Each wall is flat, endless, passes through zero and stands at right angles to its row. A trip goes straight from one point to another. Which walls does it cross, in order?
In the rows, zero is written as 128.

Walls:
(1): [159  80]
(2): [ 95 205]
(3): [128 164]
(4): [ 86 184]
(5): [101 107]
(6): [ 82 121]
Trips:
[151 112] to [130  85] => 5, 6
[174 123] to [119  69] => 5, 6
[117  99] to [145 114] => 6, 5
[168  99] to [96 97] => 5, 6
[ 64 105] to [125 182] => 3, 5, 6
[138 205] to [103 150] => 6, 5

Walls:
(1): [108 149 119 207  38  78 100  88 110]
(2): [165  88  98  57 101 122 112 146 113]
(3): [155 105  99 143 194 198 136 154 131]
(4): [150 156 179  95  82 139 135  45 126]
Trips:
[126 105 135 139 161 132  58 148 143] to [117 128 129 111  72 159 178 176 100] => 3
[ 95 104  73  95 124 107 135 123 147] to [ 73 169 123 111  88 195 108 206  63] => 3
[156 116 157  83 136 143 155 105 122] to [169 167  67 195 181  29 183 135 142] => 2, 4, 1
[128 160 134 117 117  63 140 165 129] to [132 116 106 130 119  84 182 179  62] => none
[139 117 129  81  99 134  95 167 140] to [ 95 177 196 122 131  75 142 137 182] => 4, 2, 1
[166 114 201 120 112 121 104 139 125] to [147 155 156 192 174 194 109 160 109] => 2, 3, 4
[ 80 155 113 219 107 164 115 119 167] to [105 142  54 147 173 137 150 145  76] => 1
[187 191 125 168  75 142  91  71 152] to [126  85  60  99 142 155 132 153 158] => 2, 3, 4, 1

Walls:
(1): [162 112 118  89 167 152 122 107  75 108 123 109 118 163 117 158  85 176
 121 139]
(2): [ 92 156 160 146 150 152 101 138 144 117  81 169 182 106 135 157 150 123
  91  88]
(3): [164  79 132 186  92  78 147 155  91 154  84 106 141 188 109 132 136 166
 205  92]
(4): [ 79 140 166  77 145 135 124  76 149 150 122 132  41 129 116 125 138 135
  97 108]
(5): [127  87 131  71  92 120 157 104 215 126 108 123 100 204  86 141 115 165
 155 182]
(6): [ 36 121 133 137 187 166 118 127 155 137 135 131  70 105 148 137 142 151
 137 151]
Trips:
[172 110 153 110 126 132  32 106 113 120 139  90 138 157  97 127 180  82
 153 138] to [124 192 119  70 164 148 142 139 153 138 197 188 110 138  89 143 186 129
 130  67] => 4, 3, 5, 2, 1, 6
[208 143 134  83 144 137  77 116 130 142  76  72 143 142 133 161 138 176
 138 145] to [ 70  62 161 149  77  41 119 124 127  65 181 146  92 149 112  86 141 143
 103 149] => 4, 1, 6
[200 107 155 130  95  85 122 193 156  63 131 139 130 172 138 112 152 116
 166 164] to [147  94  89 144 145 109 112 131 118  88 141 143 117 110 159 131 129 153
  98 134] => 1, 5, 3, 6
[149 121 106 129 163 173 116 150 160 105 150 123 149 186 123 152  84  33
  76 133] to [ 88  96 140 128  86  80 148 126 121  58  60 143 190 181 130 107 152  84
 119 141] => 1, 3
[102 115 172 122 151  77 182  85 123 139 111 133 134 107 144 146 160  98
  67 136] to [ 97 155 104 196 121 107 148 127  92 159 130  83 135 137 114  69 140 167
 133  91] => 3, 2, 4, 6
